Each row is a point. The points of each table are mixes of a few directions, plus a little noise. Count the directions of each table, and those that both share. Where both have some left over, give the other angles between the two spaces (their principal angles), to ten degrees, smallest first.

First:
-35	-41
-12	-15
20	24
26	31
Second, 5 rows:
-3	7
17	-49
-15	43
12	-34
-12	34
Directions: first 1, second 1, shared 0; angles 60

First (9 x 6):
28	0	12	18	43	6
14	-5	-14	0	-11	-6
-38	-26	7	-23	-14	16
-45	26	18	-7	-14	-2
23	1	16	18	46	8
4	-35	-12	-13	-8	9
24	-28	-6	1	16	9
-45	95	-3	5	-64	-43
35	-29	-18	1	5	2
Second, 9 rows:
18	-22	-71	-32	-81	-23
-15	51	-20	-53	59	11
-4	14	-14	-22	11	2
2	1	21	19	14	3
-24	-11	34	8	17	15
3	-25	21	31	-21	-2
14	-17	30	47	-9	-4
2	21	6	-1	30	3
3	-12	-6	3	-21	-4
Directions: first 3, second 3, shared 2; angles 80

First:
-22	-18	32	-32	-41	-8	-48	40	24	3	57
25	19	-38	37	48	9	55	-47	-28	-3	-65
15	11	-19	20	26	5	31	-26	-15	-2	-36
13	8	-17	17	22	5	26	-22	-12	-1	-31
-32	-24	47	-45	-58	-11	-68	58	35	3	81
-7	-5	10	-11	-12	-2	-15	12	8	0	17
0	0	-1	0	0	-1	-1	1	0	0	0
9	8	-15	14	18	4	22	-18	-11	-1	-25
Second (8 x 11):
1	29	-14	35	41	30	28	-18	-35	-5	-31
0	9	-4	10	12	8	8	-5	-10	-1	-9
1	18	-9	22	25	18	17	-11	-21	-3	-19
-1	-22	11	-27	-32	-23	-22	14	27	4	24
1	32	-16	40	46	33	32	-20	-39	-6	-34
0	-8	4	-9	-10	-8	-7	4	9	1	8
-2	-63	31	-77	-89	-64	-61	39	75	11	67
0	5	-3	6	7	5	5	-3	-6	-1	-5
Directions: first 1, second 1, shared 0; angles 30

First, 11 rows:
31	38	18	7	11	16	-25	8	40	-28	-26	-34	33	-27
12	30	-17	-55	0	-42	36	-36	24	-34	-34	51	-60	-25
-13	-20	20	23	46	-9	-15	-23	4	12	25	0	-31	-14
2	-4	10	19	14	-6	-19	10	-13	25	-3	-30	17	-4
-13	-20	14	27	13	27	-13	-1	9	-2	34	-6	5	6
-12	-23	13	32	16	11	-19	8	-14	25	23	-21	12	9
-10	3	-43	-50	-81	30	54	10	6	-51	6	61	2	40
-12	-27	-11	3	14	-71	-3	8	-85	95	-17	-18	-15	10
9	9	6	11	1	8	-14	12	4	2	-8	-22	23	-3
4	11	-10	-24	-12	-4	17	-10	12	-22	-8	24	-17	-3
0	3	-1	7	-22	34	-2	14	14	-20	9	-5	29	12
Second, 8 rows:
9	-12	31	38	64	-67	14	34	-22	21	35	-13	7	16
18	-22	3	4	27	-46	-23	-32	7	3	-2	26	-35	-24
-17	14	-33	-12	-57	49	30	-2	1	-9	-23	0	-1	22
15	-20	16	-4	18	-58	-58	-10	-34	35	-18	-13	1	-32
-33	7	4	14	-31	58	4	3	14	-34	-4	-23	7	13
-27	12	-12	6	-39	47	17	14	-1	-13	-8	-20	10	22
10	22	-27	-20	-13	39	56	-1	34	-17	14	37	-4	14
27	1	12	-23	30	-19	-39	-5	-1	11	7	7	14	-36
Directions: first 4, second 5, shared 1; angles 30, 30, 60
